Rows are points. Two turns around zero, p and q, are shown by what they do to some points. Where does a point land after both, in the order given? Backwards means that the second turn is done in reverse. Each puzzle has new turns, and all numbers are rounded.

Turn p:
[-1.2 16.4 9.7] => [-4.7 17.8 -5.0]
[-9.8 1.2 -7.8] => [-9.2 -6.5 -5.6]
[-10.4 -21.8 -12.1] => [-5.6 -25.2 8.0]
[34.4 3.5 -4.7] => [33.6 5.0 -8.1]
[-13.1 0.7 14.9] => [-14.2 8.9 10.7]
Turn q:
[8.3 2.7 12.9] => [7.7 -10.1 8.9]
[-30.6 2.1 -9.7] => [-26.7 17.9 1.6]
[15.0 15.2 5.7] => [19.2 0.7 10.9]
[7.2 -20.0 -8.8] => [-0.4 -8.5 -21.4]
Where do these land?
p, then q: [11.8 24.7 16.8] => [17.9 22.3 14.7]
q, then p: [-1.9 -20.2 -21.2] => [-6.1 -19.5 -21.1]
q, then p: [-8.1 8.8 -3.6] => [-6.0 10.3 -3.7]
p, then q: [-1.8 -13.3 8.0] => [-2.6 -13.0 8.2]

Turn p:
[-14.0 -7.9 8.4] => [-17.0 -2.4 6.0]
[-13.0 17.0 -27.5] => [3.2 -18.9 -29.1]
[9.2 3.3 10.6] => [3.3 13.5 3.8]
[17.9 -12.3 8.5] => [10.5 7.8 19.3]
Turn q:
[-24.8 -21.9 9.1] => [-21.4 -14.3 22.7]
[2.9 18.4 -11.0] => [5.7 -1.4 -20.8]
[10.2 4.6 -12.9] => [14.9 -2.2 -8.1]
[11.7 -1.1 14.8] => [0.8 17.8 6.2]
Where do these land?
p, then q: [11.4 17.1 18.1] => [0.8 5.6 -26.8]
q, then p: [-4.0 -18.2 -17.5] => [1.5 3.4 25.3]
p, then q: [-7.4 -10.9 -4.8] => [-5.5 -2.2 12.7]
q, then p: [1.0 4.6 -11.7] => [9.2 -7.0 5.0]
p, then q: [-3.6 25.8 24.2] => [-6.1 -10.1 -33.6]
p, then q: [2.6 -18.4 -8.3] => [-2.1 9.1 18.1]

Turn p:
[-6.2 -16.0 5.1 6.2] => [5.0 -17.7 0.5 4.7]
[25.8 5.3 13.1 -20.9] => [21.3 17.6 -9.9 -21.0]
[9.1 -0.7 6.8 16.6] => [6.4 -4.0 18.2 -4.1]
[-16.8 8.3 -2.9 6.9] => [-19.3 -4.7 2.8 2.4]
[-17.7 -3.3 -24.6 18.7] => [-17.9 -5.9 10.7 28.5]
[5.7 6.5 2.3 -27.6] => [4.2 14.8 -22.3 -10.3]
Turn q:
[-9.1 15.0 5.7 -13.6] => [-8.7 14.3 -14.4 -6.2]
[4.0 3.2 -0.6 0.8] => [4.8 1.8 -1.0 0.0]
[2.3 17.2 -6.5 15.2] => [11.7 12.5 -1.5 16.7]
[-17.2 -23.3 15.5 8.6] => [-23.1 -6.2 24.1 -1.7]
[18.3 15.4 -6.7 -8.7] => [20.1 4.5 -15.4 -5.7]
[-14.3 -3.3 -24.2 -16.2] => [-12.6 -16.5 -23.7 8.3]
[15.9 -24.1 16.8 14.0] => [7.8 -10.2 31.9 -11.4]
Where do these land?
p, then q: [-8.3 -3.1 -11.6 19.8] => [-9.3 6.4 21.5 3.7]
p, then q: [-20.0 -11.4 -7.0 -2.7] => [-6.4 -13.5 9.0 16.8]
p, then q: [20.6 -14.8 13.0 15.5] => [15.3 -2.2 13.1 -25.4]
q, then p: [6.5 12.4 -17.9 0.4] => [6.8 10.1 14.0 13.2]
q, then p: [19.3 -4.5 -17.7 -20.0] => [22.0 8.6 -9.9 21.2]
p, then q: [-15.9 12.1 17.2 -11.4] => [-17.5 -12.5 -19.0 -1.1]
q, then p: [-2.2 9.2 23.9 -1.5] => [-13.6 10.8 -8.8 -16.8]

Turn p:
[-0.6 14.0 14.4 13.1 7.1 3.9] => [-17.2 1.1 4.9 15.2 7.1 -6.3]
[-1.6 -4.1 -7.6 -36.6 7.5 11.5] => [12.9 -17.2 -26.3 -6.3 5.6 19.4]
[6.5 -3.7 18.0 -0.6 17.6 -8.0] => [1.7 10.9 -2.2 9.2 23.2 -1.8]
[3.7 12.6 -3.2 4.9 19.0 -11.7] => [-11.3 5.8 -10.1 -4.0 12.3 -16.5]
[3.9 -2.7 -4.8 8.2 -38.8 -5.7] => [-2.5 9.2 23.7 -13.5 -25.4 13.2]
[7.4 -12.0 -11.9 24.8 -27.7 10.8] => [6.0 10.8 17.9 5.0 -36.6 -2.5]
[-19.3 -4.1 -4.8 -13.8 15.4 -0.7] => [10.4 -20.6 -7.8 -5.4 13.7 -5.6]
Turn q:
[11.2 -21.8 -18.0 5.4 14.9 4.9] => [-11.6 -23.7 21.2 0.8 -4.6 -5.5]
[2.0 11.1 -3.6 15.0 19.0 -26.7] => [-27.5 6.3 -1.5 14.9 -7.1 19.2]
[-11.7 17.0 -2.6 3.2 16.9 16.3] => [14.3 4.5 13.5 15.6 8.3 16.6]
[3.9 16.6 -2.3 -5.0 3.8 -22.6] => [-19.0 9.1 -13.6 9.0 9.4 7.0]
[-22.6 -2.5 6.7 1.9 -30.2 5.3] => [25.4 -1.4 -22.7 -16.0 -8.8 3.5]
[15.3 -14.6 -0.9 -8.3 -25.5 20.4] => [16.7 -11.0 -3.1 -8.8 -1.3 -33.1]
[-11.4 -8.5 8.5 -18.4 -9.5 15.8] => [20.1 1.0 1.7 -19.9 11.1 -5.4]
[13.3 2.6 12.3 6.2 10.7 -13.4] => [-18.4 15.3 4.7 4.2 -7.2 -2.3]
Where do these land?
p, then q backwards: [-2.9 11.5 -13.8 3.3 26.1 0.8] => [17.4 0.2 -8.1 -10.6 -22.0 -7.7]
p, then q: [-13.8 12.2 14.6 -15.8 6.8 -7.5] => [-0.4 -4.0 25.1 -10.2 4.7 11.6]
q, then p: [-28.3 1.6 -1.8 -8.5 -0.4 -13.6] => [7.1 -15.1 -24.0 9.2 -9.9 5.3]
p, then q: [-5.0 1.0 8.7 19.4 -3.0 -0.5] => [-1.9 15.5 -4.8 -4.0 -12.3 7.3]
p, then q: [16.1 10.3 11.4 -1.5 -15.9 37.0] => [34.0 -14.4 -5.6 8.9 -25.4 1.5]
p, then q: [18.5 -33.6 -3.8 9.6 -9.3 -1.1] => [-0.9 16.9 -12.9 25.0 -0.6 -24.3]
p, then q: [15.3 -3.0 -15.3 -6.5 -4.4 -15.1] => [1.9 0.2 -10.2 6.9 24.0 -6.0]
